Rows are points. The last column is the point's height on a tilted bowl or saddle (a function of degree 2), plus a little noise. Along how many of its main directions does it bend up, bend down or stay straight?
In the rows, 128 means zero.

Points (12 x 3):
111	78	79
153	63	147
114	120	120
131	101	117
171	120	140
120	125	126
126	141	139
122	122	124
94	153	168
121	104	110
179	76	186
107	91	87
Directions: 1 up, 1 down, 0 straight

Points (18 x 4):
113	120	153	130
119	190	138	166
146	116	135	110
121	105	86	136
90	162	123	161
149	100	112	116
200	119	74	149
133	147	89	133
151	140	127	111
150	161	108	126
146	119	111	113
63	164	185	227
126	156	136	128
135	111	116	116
107	138	91	142
166	167	77	151
120	173	126	146
157	142	125	111
Directions: 3 up, 0 down, 0 straight

Points (17 x 4):
108	161	118	156
125	139	166	97
202	144	99	59
119	94	112	120
117	125	109	137
61	105	131	78
100	181	152	114
120	122	105	136
161	141	114	118
132	145	129	131
78	131	105	125
84	143	118	134
156	123	172	85
159	111	88	109
137	169	129	134
175	89	88	81
168	148	114	111
Directions: 1 up, 2 down, 0 straight

Points (16 x 4):
140	165	141	103
117	150	138	110
150	184	104	101
91	161	152	92
112	173	195	63
99	116	165	101
133	127	89	116
99	149	110	114
103	100	115	116
98	77	124	109
117	143	113	117
103	138	119	116
136	116	149	110
157	190	146	87
86	147	169	86
157	81	123	97
Directions: 0 up, 3 down, 0 straight

Points (24 x 5):
148	177	137	135	103
103	131	117	133	140
109	135	142	148	127
110	138	127	118	139
174	161	116	127	90
69	141	140	128	130
139	113	159	166	92
113	68	111	127	122
112	73	118	128	126
82	126	130	169	113
137	111	155	92	114
103	165	180	101	82
206	136	141	132	78
126	162	147	71	87
122	96	98	165	91
110	126	167	103	119
156	182	143	132	101
132	94	149	126	118
98	134	72	154	88
67	116	142	139	139
120	131	154	133	130
139	80	122	167	70
91	128	65	104	110
114	188	157	101	79
Directions: 0 up, 3 down, 1 straight

Points (27 x 5):
168	136	144	118	119
190	162	128	35	175
101	90	99	141	151
106	109	141	123	114
127	142	157	110	143
119	112	101	130	160
164	113	111	137	139
127	136	103	153	169
163	155	130	146	113
130	85	114	119	140
164	159	197	137	126
151	179	146	159	117
112	113	145	161	132
128	138	103	157	167
129	122	148	174	140
95	51	119	134	97
137	56	93	145	193
144	119	158	127	129
113	136	110	135	165
122	109	125	118	135
145	70	68	114	191
130	99	114	131	148
121	179	144	126	176
157	97	137	139	140
194	142	165	86	113
124	68	146	104	102
83	130	113	150	150
Directions: 2 up, 1 down, 1 straight

Points (49 x 7):
158	90	113	153	169	98	77
92	122	154	104	185	82	101
65	89	145	61	205	136	192
148	122	135	120	112	123	114
123	147	115	127	111	138	119
174	114	213	140	97	109	81
122	163	150	50	153	129	119
146	127	95	93	105	147	98
158	105	101	83	140	117	118
108	72	159	138	132	179	129
157	90	150	116	137	133	95
123	116	154	101	157	146	129
173	145	181	103	85	155	90
124	158	119	88	154	121	121
121	132	156	159	146	145	129
93	73	155	126	108	128	101
175	153	101	84	86	119	121
146	142	135	82	137	102	122
143	114	104	116	128	137	107
140	131	117	165	126	151	113
51	126	64	92	155	76	38
137	92	153	154	138	124	96
163	132	156	138	190	77	85
155	82	141	180	107	118	82
132	72	129	115	89	118	74
161	128	142	125	165	113	109
177	127	164	77	137	136	103
86	111	119	125	142	96	100
58	132	109	110	158	157	151
155	164	142	147	99	100	148
144	115	110	133	174	97	100
74	126	160	136	162	120	138
130	143	133	111	108	116	120
90	105	143	133	142	182	161
138	131	148	143	157	122	113
174	109	127	142	119	93	109
161	98	119	132	166	87	94
104	161	119	79	107	118	102
74	132	102	115	117	163	124
125	88	105	149	130	164	100
110	157	115	152	160	110	109
175	157	178	143	106	139	117
149	82	129	96	162	117	109
140	139	156	84	157	117	120
141	153	149	101	96	101	124
130	112	131	58	136	123	117
133	108	129	110	141	130	115
80	122	173	158	91	91	134
169	119	71	152	148	93	92
Directions: 2 up, 4 down, 0 straight

Points (47 x 7):
182	162	113	109	122	177	197
130	132	99	172	125	158	138
131	79	94	111	95	121	152
117	81	160	114	115	187	164
127	129	155	121	111	61	95
146	76	115	100	96	83	151
117	96	106	117	131	143	153
144	99	113	165	141	116	127
125	100	178	124	124	122	111
144	117	116	145	124	117	130
186	169	121	73	154	135	140
66	126	115	163	125	71	117
104	97	92	131	109	116	118
143	111	139	147	123	124	127
131	94	170	133	192	146	136
145	195	136	127	79	153	151
137	106	144	123	127	102	124
113	135	75	94	120	171	195
160	133	93	131	132	135	147
134	102	149	152	99	145	120
143	143	98	82	139	115	138
123	98	133	108	116	65	112
133	146	156	99	66	137	119
145	160	133	92	81	123	132
215	93	148	154	108	167	147
138	132	133	58	95	158	189
142	124	112	147	146	123	136
85	163	143	87	173	143	177
147	94	138	204	108	102	105
80	126	76	88	123	108	107
104	121	135	142	146	100	132
119	105	123	84	116	119	139
95	98	137	154	182	117	155
132	158	151	132	131	17	97
95	141	155	145	140	89	128
139	142	110	133	105	172	172
92	129	138	99	146	158	170
119	108	147	87	140	133	141
121	146	91	60	128	71	83
128	146	94	119	161	103	130
106	95	194	105	165	136	118
149	157	121	116	131	146	158
138	129	130	181	118	94	116
157	103	128	107	110	179	197
119	182	149	171	146	118	158
120	107	131	125	156	170	170
127	136	112	93	189	131	149
Directions: 2 up, 3 down, 1 straight

Points (40 x 7):
109	98	84	144	114	87	159
174	183	130	156	101	171	141
133	142	104	130	129	170	141
122	193	153	151	134	145	157
115	84	125	145	163	132	119
141	157	165	96	124	117	151
94	125	101	146	96	125	174
138	107	112	138	120	158	144
134	140	115	92	144	70	161
132	126	162	149	185	193	134
143	132	88	145	190	100	171
151	114	128	137	167	150	148
129	118	72	103	72	97	158
132	124	121	164	144	173	142
95	172	148	162	96	100	171
117	123	115	75	93	164	170
119	121	167	168	135	170	109
129	98	167	133	125	138	107
123	89	127	129	87	101	143
141	133	116	119	113	150	145
110	177	151	98	89	151	161
157	130	194	137	151	128	119
94	111	144	91	97	126	154
142	160	176	177	112	117	144
112	117	116	105	94	126	160
137	148	153	132	139	136	144
106	191	167	96	150	130	160
35	200	103	127	158	122	168
99	75	178	150	94	107	48
92	111	146	92	112	146	153
123	124	143	106	164	85	150
101	93	133	133	81	111	146
100	161	160	154	134	140	136
105	179	121	135	136	104	162
160	132	131	128	150	139	149
128	146	161	137	125	148	137
170	114	107	123	87	193	136
140	85	101	116	125	166	147
90	169	140	94	196	156	178
178	137	155	188	122	111	159
Directions: 2 up, 1 down, 3 straight

Points (76 x 9):
114	116	139	152	101	164	162	140	148
125	187	91	131	158	126	137	98	115
113	133	133	126	96	155	157	90	137
108	121	135	114	96	143	197	96	168
105	129	154	144	118	112	131	139	140
143	197	123	163	129	129	72	106	195
102	64	139	91	133	164	134	133	192
122	173	118	134	184	130	117	184	144
119	84	100	139	129	102	138	109	113
131	101	161	100	176	81	134	127	108
75	40	118	126	105	122	134	177	93
158	133	63	130	101	103	136	121	102
94	189	159	123	111	140	116	109	101
121	125	138	127	127	113	110	141	147
154	97	91	138	100	129	140	108	112
169	153	130	130	118	118	114	108	155
130	139	110	124	113	102	136	152	136
151	96	94	127	118	86	149	165	107
138	86	141	126	143	140	180	169	136
175	129	91	130	139	178	109	100	95
120	125	87	114	116	95	155	121	113
107	140	179	161	105	95	156	126	148
171	125	144	155	130	123	104	133	155
147	117	104	50	132	153	140	93	80
125	125	135	120	152	159	144	144	157
140	104	119	113	134	125	159	144	135
144	61	90	153	145	96	198	112	79
171	119	98	141	45	153	92	98	50
144	76	144	150	113	89	128	80	142
208	120	170	100	125	102	121	160	99
143	92	88	118	169	127	79	99	118
176	178	142	111	99	112	131	111	138
151	161	126	121	149	100	131	122	139
163	117	161	156	94	149	116	79	148
100	143	93	159	108	143	122	105	119
131	130	86	129	119	173	129	146	110
103	97	87	125	146	105	162	89	92
116	81	75	126	182	120	127	104	98
124	156	108	163	148	129	134	102	144
78	159	124	159	166	117	104	115	150
91	153	131	178	92	136	117	141	116
109	100	153	133	123	137	148	141	155
152	130	137	184	132	121	146	114	171
121	119	104	107	125	154	177	111	139
110	165	113	144	116	204	100	120	138
115	99	165	129	104	92	130	85	134
157	131	119	190	116	141	47	178	127
65	102	177	112	131	80	110	182	101
122	75	95	90	147	183	121	130	161
121	152	104	110	94	100	165	136	115
181	105	138	134	148	98	173	126	143
138	135	146	137	120	127	129	107	152
106	72	166	113	129	120	99	104	116
143	111	134	135	116	115	130	89	147
95	130	193	116	115	158	59	181	71
128	77	152	142	42	138	117	171	49
159	184	119	125	108	146	123	99	116
94	110	132	103	187	112	126	185	158
126	120	159	104	128	110	73	130	128
106	119	131	114	117	151	93	90	122
100	160	147	101	109	172	131	160	123
146	128	128	91	172	107	166	124	103
92	148	98	149	99	81	110	87	109
140	128	127	153	103	97	128	84	164
148	102	158	101	157	193	165	145	164
101	103	156	47	88	159	140	181	127
75	90	133	139	116	69	160	193	79
198	94	122	145	148	85	133	132	136
95	180	137	119	91	116	107	195	88
118	106	114	168	120	128	137	129	129
110	106	124	98	183	117	120	101	141
141	177	153	144	172	91	64	169	173
174	155	170	132	114	94	112	86	174
144	141	149	150	98	169	137	122	141
148	98	120	114	128	67	154	84	136
131	133	153	138	76	128	131	138	138
Directions: 2 up, 5 down, 1 straight

Points (72 x 9):
148	112	99	95	119	121	82	157	107
178	178	144	66	111	120	96	119	73
149	117	149	73	131	100	128	131	124
101	133	113	150	128	85	98	193	74
187	134	100	118	172	109	105	135	60
133	130	124	137	161	130	116	115	117
140	170	203	156	129	147	92	135	190
117	125	223	154	147	118	141	157	164
58	108	120	114	117	118	111	173	104
89	126	99	135	135	111	107	76	134
117	127	161	175	82	154	144	169	117
144	71	134	164	128	182	71	145	132
123	135	146	114	164	194	120	147	144
62	118	122	136	159	67	125	166	59
105	112	81	166	96	151	133	90	155
116	112	82	114	181	147	131	101	94
114	133	114	142	167	121	136	111	115
123	124	133	107	152	135	82	148	109
104	101	157	158	122	107	139	80	127
151	143	156	125	130	153	150	163	162
115	173	119	96	154	160	119	133	88
144	71	130	136	130	126	202	138	90
178	130	146	144	149	116	113	136	110
113	99	138	92	173	133	145	136	109
105	112	146	130	104	79	110	140	100
164	138	121	102	149	117	140	121	106
121	116	181	182	170	136	142	129	146
132	170	137	105	138	118	153	189	167
110	148	99	100	163	105	166	153	118
109	133	122	157	137	114	140	136	127
121	181	112	137	169	149	180	118	107
109	173	134	142	128	146	101	89	105
156	163	105	71	117	101	76	130	43
145	123	100	114	138	117	81	94	103
109	120	135	120	167	141	143	116	111
83	103	105	131	42	161	136	88	145
161	128	109	147	136	85	143	145	127
155	64	172	136	133	187	154	135	103
149	167	156	176	135	142	165	120	169
129	82	184	117	145	91	70	92	130
122	149	108	135	145	179	159	130	111
130	151	156	143	75	162	208	171	135
158	107	87	132	108	164	166	119	126
138	131	94	78	146	138	137	191	156
142	114	185	118	86	150	131	128	139
125	152	103	129	120	136	175	142	128
116	134	127	163	76	160	133	147	112
134	107	116	145	136	192	108	152	142
83	116	150	74	118	165	163	78	102
125	97	108	122	138	128	55	150	98
132	114	144	135	157	123	88	167	99
126	166	126	87	142	198	128	120	93
108	119	141	123	112	93	148	124	116
104	125	84	146	175	162	166	109	95
90	94	114	162	41	140	132	96	139
90	147	111	187	142	140	143	101	129
148	144	118	116	168	146	175	98	92
97	111	134	122	85	114	108	138	125
132	165	134	126	135	90	154	155	143
144	64	114	114	138	186	111	139	153
141	95	106	187	98	155	124	125	141
172	158	148	119	148	91	141	168	149
103	122	122	151	174	132	120	97	121
131	95	125	128	142	91	161	98	105
124	162	118	97	104	68	132	116	93
121	88	127	118	162	158	73	111	136
135	123	149	145	110	122	159	174	140
140	56	142	169	113	101	177	79	68
113	98	85	141	105	156	167	119	144
167	125	133	148	177	78	141	122	113
87	111	144	113	134	109	171	105	94
130	82	166	185	132	152	116	179	102
Directions: 3 up, 4 down, 1 straight

Points (75 x 9):
156	97	100	111	84	107	111	133	123
99	143	137	106	114	185	152	156	110
160	120	169	95	139	91	180	99	162
98	126	138	88	76	144	175	198	159
126	138	181	158	125	124	165	155	168
124	109	122	195	129	138	153	131	196
166	87	143	128	144	152	135	126	149
109	146	123	70	151	157	127	135	115
97	101	77	143	113	108	117	107	149
106	129	101	114	151	130	134	84	118
133	114	135	115	83	178	146	111	96
138	140	126	94	176	195	190	122	122
109	99	69	87	139	131	112	148	167
124	152	119	85	77	145	113	133	97
123	118	85	107	109	145	104	117	124
113	93	189	196	96	121	90	86	188
85	85	175	113	94	136	135	95	120
113	136	159	140	176	158	139	145	125
103	89	153	114	129	131	103	91	115
131	112	120	132	137	141	97	117	131
145	108	85	161	101	170	149	105	145
89	154	99	111	162	130	145	74	99
89	108	95	76	90	133	142	96	117
115	104	92	114	154	148	76	141	152
152	102	138	94	89	109	117	116	109
123	93	116	130	137	130	91	106	131
110	143	131	157	118	108	106	94	130
123	77	111	161	117	153	98	133	149
134	112	105	121	125	147	119	87	118
161	106	96	129	78	168	146	116	110
176	136	98	158	115	88	127	128	186
99	151	53	113	82	122	151	169	211
106	112	150	98	103	95	138	186	161
182	104	120	129	80	107	72	92	87
121	111	151	106	153	143	44	146	122
125	136	110	95	154	156	181	93	118
181	127	81	106	71	160	186	142	137
154	105	117	111	83	203	152	132	105
162	142	142	121	49	87	160	140	142
138	136	91	155	102	144	158	103	143
128	154	104	132	83	128	198	110	143
150	110	119	103	110	163	108	155	130
101	98	205	140	132	134	60	152	124
95	120	156	162	161	116	116	128	149
142	114	102	115	142	69	93	96	147
133	127	71	91	105	103	162	103	145
88	169	170	174	94	123	72	107	106
145	117	137	152	150	97	143	115	175
107	113	129	119	108	109	132	122	129
133	124	141	141	106	83	99	170	173
118	102	92	111	110	154	91	156	142
134	172	143	127	185	138	114	116	114
163	154	106	115	108	83	145	78	124
78	105	171	155	103	106	140	155	160
180	96	96	153	117	95	154	137	189
82	121	154	183	124	103	136	169	192
124	129	123	142	139	147	116	149	146
108	95	168	99	138	155	172	133	119
118	116	137	89	196	171	134	204	161
156	103	141	181	156	109	81	148	209
169	73	126	149	123	148	170	140	158
130	115	178	145	107	104	107	120	140
134	141	123	119	179	109	98	89	129
151	162	143	167	185	137	62	111	154
165	147	142	138	86	149	112	153	119
91	100	167	110	129	155	141	83	112
106	93	133	153	92	89	151	113	160
89	127	152	116	137	171	141	125	99
131	117	123	85	114	99	86	132	125
121	101	151	81	123	167	133	161	121
105	132	88	130	154	130	132	127	150
101	103	163	116	128	149	146	108	115
127	112	133	106	146	136	85	96	114
159	161	159	164	168	165	66	95	130
123	106	108	142	129	178	109	179	164
Directions: 4 up, 2 down, 2 straight

Points (64 x 9):
141	160	127	99	168	123	80	140	122
116	155	59	106	151	76	184	121	89
116	145	67	162	92	166	92	161	150
148	159	55	127	99	111	75	73	162
156	89	109	119	51	96	103	70	193
58	135	96	81	108	143	153	198	122
70	96	161	120	109	75	139	119	176
87	149	83	133	126	109	124	102	118
118	97	119	110	106	66	162	140	135
125	160	127	143	138	113	111	114	141
132	174	142	149	132	86	132	130	163
128	101	125	120	94	132	123	149	141
117	135	134	132	107	129	106	116	139
130	171	132	123	117	80	160	168	153
105	120	57	102	147	136	144	92	94
98	68	110	124	157	169	95	156	111
156	84	141	121	104	115	95	108	155
165	162	94	121	104	191	94	127	127
139	124	83	138	162	85	78	99	149
101	154	109	139	161	100	133	177	125
160	165	204	146	131	79	108	166	201
149	151	94	157	84	143	175	131	146
96	108	111	168	123	169	129	137	143
127	127	117	124	155	132	146	167	111
126	166	134	131	116	140	111	128	130
101	118	97	163	176	217	135	158	113
153	134	149	163	149	147	157	109	163
159	87	85	125	129	130	128	128	123
171	106	141	127	111	100	139	107	159
95	143	148	150	166	94	137	150	152
173	130	143	127	68	176	109	123	177
91	123	130	135	111	139	98	103	149
141	181	141	105	183	98	205	120	188
139	148	100	143	158	111	135	108	132
134	148	155	151	111	75	127	113	168
151	94	161	135	107	151	94	168	151
165	160	112	98	68	109	163	146	140
126	142	101	121	112	139	137	136	111
142	151	135	131	121	183	173	121	146
152	186	140	135	144	127	159	100	166
154	120	133	101	175	157	162	135	124
130	111	134	140	157	104	151	118	133
170	106	87	129	150	148	119	189	116
165	129	124	82	133	133	134	157	131
178	148	76	132	139	80	135	155	143
163	66	150	83	167	154	145	157	132
131	169	110	181	150	76	130	106	182
181	120	119	165	128	146	104	161	150
141	138	102	133	116	152	165	83	139
192	118	123	109	168	113	123	166	133
159	157	122	139	133	113	127	158	142
160	139	144	88	105	122	136	138	148
171	87	139	118	143	126	127	120	134
132	104	87	126	173	115	112	165	91
100	72	105	159	115	164	164	93	167
169	113	182	101	157	99	180	131	193
194	117	132	140	160	136	143	110	155
144	104	148	82	155	135	146	129	138
86	164	134	176	125	119	133	138	163
157	142	113	142	120	108	139	143	139
72	152	191	147	99	149	111	116	192
90	67	99	114	120	135	90	114	148
161	126	137	172	110	117	82	170	160
129	87	115	157	120	96	92	107	144
Directions: 5 up, 1 down, 2 straight

Points (78 x 9):
160	90	69	119	170	133	104	183	124
155	138	157	135	90	153	177	119	89
127	105	158	121	122	129	158	107	107
193	105	66	80	122	111	158	124	89
149	106	127	102	102	143	135	121	116
179	128	182	140	121	103	158	131	95
125	110	119	84	94	168	146	118	106
134	111	121	105	126	128	126	72	112
165	97	166	101	99	126	97	127	114
161	142	83	168	107	136	81	146	120
108	72	112	142	103	129	129	118	114
162	154	105	127	85	151	126	135	106
160	160	137	151	80	140	129	111	111
146	158	146	89	142	103	131	155	109
137	107	151	132	132	109	136	55	91
114	143	138	156	163	140	124	121	121
102	98	131	146	129	87	93	101	125
109	138	119	158	131	138	144	159	121
167	81	147	60	115	99	83	171	94
117	131	99	164	124	142	169	99	95
120	172	146	127	107	82	91	105	121
108	84	85	161	64	142	156	149	75
135	162	113	107	135	65	112	120	104
159	125	193	132	112	76	144	118	93
69	153	156	124	87	92	126	133	117
129	98	116	132	145	118	118	79	114
169	156	133	111	72	128	77	117	107
122	145	136	126	133	162	116	112	125
151	111	113	119	150	112	126	138	127
155	138	130	154	138	120	124	102	121
123	145	144	179	132	151	75	139	132
164	173	111	145	141	137	132	122	116
189	107	131	122	167	128	100	148	114
137	97	107	103	121	98	97	91	119
150	149	147	178	132	117	124	106	124
136	141	179	62	147	150	104	142	104
127	171	86	143	83	147	160	139	88
141	86	80	191	116	184	135	96	72
110	145	91	192	120	144	137	80	88
171	136	131	81	184	93	117	108	93
143	156	135	146	124	129	108	69	109
177	138	180	116	108	142	141	143	99
143	150	165	146	160	160	136	109	108
141	160	122	131	126	83	116	161	122
92	117	141	140	151	151	143	125	114
134	114	84	89	133	157	137	104	116
185	180	63	107	168	201	109	114	69
153	118	88	154	175	99	105	167	127
104	173	133	120	108	174	142	130	103
104	119	128	133	96	119	151	113	113
104	146	83	145	121	195	113	157	95
149	123	131	148	112	145	125	112	122
157	169	95	151	114	39	105	112	85
127	89	93	154	162	84	115	164	119
175	104	120	114	156	112	118	117	116
185	155	116	110	161	171	132	118	101
167	163	140	106	156	131	145	140	109
102	121	122	86	93	126	167	103	97
138	148	130	110	90	160	187	107	79
98	139	91	160	178	171	80	135	105
173	152	134	137	132	140	162	62	77
97	114	145	82	91	145	200	97	67
157	141	97	86	112	106	129	163	109
127	62	141	178	156	169	129	67	68
69	126	130	137	137	129	119	152	120
78	124	111	162	119	81	141	99	96
135	157	90	135	124	91	109	99	109
127	158	168	116	90	71	138	181	98
129	114	111	119	144	133	108	96	127
93	150	125	157	112	115	193	109	79
155	114	104	185	80	148	147	130	98
104	126	212	113	145	87	76	167	103
202	150	175	122	151	113	178	61	37
151	129	93	136	160	103	79	171	126
143	122	120	154	161	165	142	117	113
154	134	163	110	161	151	171	155	94
153	144	122	143	166	104	194	157	100
139	102	131	147	140	111	137	144	124
Directions: 0 up, 6 down, 2 straight

Points (75 x 9):
122	122	126	112	95	158	110	109	133
92	185	174	126	81	103	112	131	199
138	153	80	117	139	146	139	118	119
140	93	80	126	89	118	162	150	148
155	191	96	138	96	166	143	137	129
115	67	147	130	139	129	134	108	144
137	87	72	163	116	82	114	117	163
108	131	192	90	150	141	75	147	115
103	137	109	101	123	175	181	97	132
185	133	126	78	94	145	155	153	118
142	124	171	100	115	108	116	130	131
111	161	129	118	104	136	95	122	130
117	95	147	130	140	123	92	152	124
101	72	85	83	64	145	175	120	176
102	146	162	106	109	109	171	119	165
195	137	119	145	136	105	135	135	95
108	80	83	155	86	167	97	118	182
171	126	114	135	113	136	77	114	110
143	117	108	74	147	87	169	159	127
173	116	125	214	123	165	138	145	95
158	129	150	98	178	104	103	105	127
109	103	144	94	93	138	71	117	106
167	128	161	104	158	101	127	123	121
139	109	122	114	109	101	132	102	136
95	114	122	131	132	149	120	115	140
176	184	169	83	109	164	72	110	102
179	95	109	89	156	138	94	115	97
125	111	123	190	174	119	129	188	119
132	186	106	73	149	151	157	122	140
126	120	179	120	115	182	143	115	150
186	101	113	130	189	114	142	136	85
146	147	118	101	101	161	101	145	100
138	66	137	172	118	135	107	193	125
113	120	175	106	113	134	118	87	149
125	142	132	114	127	120	144	130	129
90	151	129	148	166	164	137	121	153
151	112	94	113	113	151	114	88	135
113	85	130	114	167	126	122	120	126
176	125	130	146	116	95	126	113	136
102	111	140	126	157	119	126	163	139
123	113	129	123	136	132	131	128	122
119	134	145	110	157	162	96	154	111
101	112	113	142	177	157	133	112	140
108	184	195	122	64	93	147	139	249
106	155	125	128	115	74	179	113	156
104	182	130	86	139	97	134	133	153
121	127	70	41	115	165	103	88	129
150	148	113	87	134	83	99	94	136
125	106	97	157	120	114	148	85	144
172	124	98	151	113	156	138	132	105
123	154	106	118	125	130	98	140	115
207	130	99	154	125	100	146	98	121
150	61	65	158	147	109	142	109	140
139	124	146	113	147	120	108	122	119
101	141	101	127	137	151	119	155	128
119	95	54	110	137	95	106	120	143
142	137	96	103	126	119	122	145	114
118	56	175	119	72	146	110	161	154
141	63	125	143	145	115	127	99	143
150	72	158	127	88	145	133	151	135
164	120	154	142	123	90	100	131	133
142	127	161	237	136	112	145	130	171
125	128	146	169	119	147	183	96	147
114	136	151	159	114	137	142	183	145
113	105	142	180	127	128	92	157	146
151	128	185	152	61	163	152	122	189
96	129	146	122	150	110	122	109	145
191	104	190	197	125	145	139	88	179
146	142	108	183	103	108	143	141	130
112	118	92	53	112	137	109	114	113
149	127	99	142	100	127	158	72	148
112	176	162	109	92	129	97	172	132
116	132	159	96	93	164	75	167	84
160	134	165	142	126	141	169	144	123
95	114	161	121	110	195	142	178	165
Directions: 5 up, 2 down, 1 straight

Points (76 x 9):
153	134	131	89	114	124	116	113	110
179	113	135	169	127	111	100	108	175
180	106	150	94	138	84	128	146	161
122	127	158	77	102	159	134	130	76
146	170	82	129	110	141	133	141	145
113	107	95	90	84	121	85	142	108
111	187	83	130	124	131	122	86	154
121	103	72	125	118	120	127	138	132
124	149	90	185	168	143	155	106	165
126	128	163	172	104	194	130	114	124
89	97	125	135	87	97	179	144	139
152	164	119	119	137	75	124	82	169
143	110	149	171	129	110	165	127	168
97	137	69	89	103	134	103	141	117
124	174	152	179	182	149	92	100	169
113	121	179	147	114	206	122	172	137
160	146	143	204	157	131	146	113	184
83	127	148	127	140	126	183	129	134
147	154	122	127	142	123	139	162	150
100	146	129	110	116	113	171	105	115
126	90	172	161	173	134	108	122	161
85	140	123	114	132	158	99	121	114
97	139	157	139	200	154	169	138	152
126	120	83	74	123	116	129	82	118
174	125	131	137	155	121	146	123	159
158	139	152	137	129	118	182	131	155
127	149	100	103	118	148	114	125	116
100	126	146	118	128	152	121	155	118
126	95	152	151	145	109	137	139	161
112	97	124	122	86	116	125	132	110
128	114	123	100	149	117	133	157	132
88	152	125	123	113	102	114	125	129
112	78	195	129	152	121	74	94	138
153	93	169	98	109	119	141	96	108
81	111	61	95	85	134	111	101	107
121	132	111	122	103	185	154	82	113
164	202	150	156	176	144	144	203	216
161	172	140	135	110	138	124	87	141
148	136	150	173	150	146	128	124	152
89	176	130	161	116	137	107	133	152
102	134	144	223	116	114	108	115	172
144	117	96	166	116	95	152	136	166
165	119	134	70	125	134	128	129	104
111	145	118	77	94	137	139	97	87
82	182	166	139	125	96	133	95	153
119	114	134	141	79	131	156	151	131
106	200	150	116	55	129	108	94	133
130	93	130	161	197	115	109	168	208
122	139	89	92	109	115	107	102	117
89	97	173	57	151	126	55	126	129
168	147	139	172	106	136	124	42	162
75	99	162	152	140	98	121	97	138
128	95	152	67	166	115	124	140	127
131	126	119	133	174	148	114	127	141
134	117	113	126	103	117	117	116	120
88	104	94	119	132	126	95	154	138
121	159	83	73	155	105	102	170	156
91	102	92	147	176	122	174	120	160
183	137	112	101	175	144	154	84	157
74	160	133	80	169	111	113	109	145
87	157	151	107	134	125	153	163	139
119	146	127	154	69	85	132	173	171
156	130	115	160	100	76	124	111	164
100	72	136	140	130	97	89	120	148
112	151	88	167	95	107	123	142	153
103	81	125	190	127	116	116	122	161
104	106	90	123	90	155	199	135	128
107	119	125	153	175	149	110	132	148
147	141	165	79	121	164	122	139	93
165	105	80	153	116	114	200	156	185
174	190	100	115	96	172	141	101	157
82	98	150	161	120	98	110	155	166
115	75	159	97	126	144	71	117	110
155	104	92	134	127	109	154	148	152
53	145	116	113	134	130	78	140	147
135	139	146	145	96	137	102	138	134
Directions: 5 up, 0 down, 3 straight
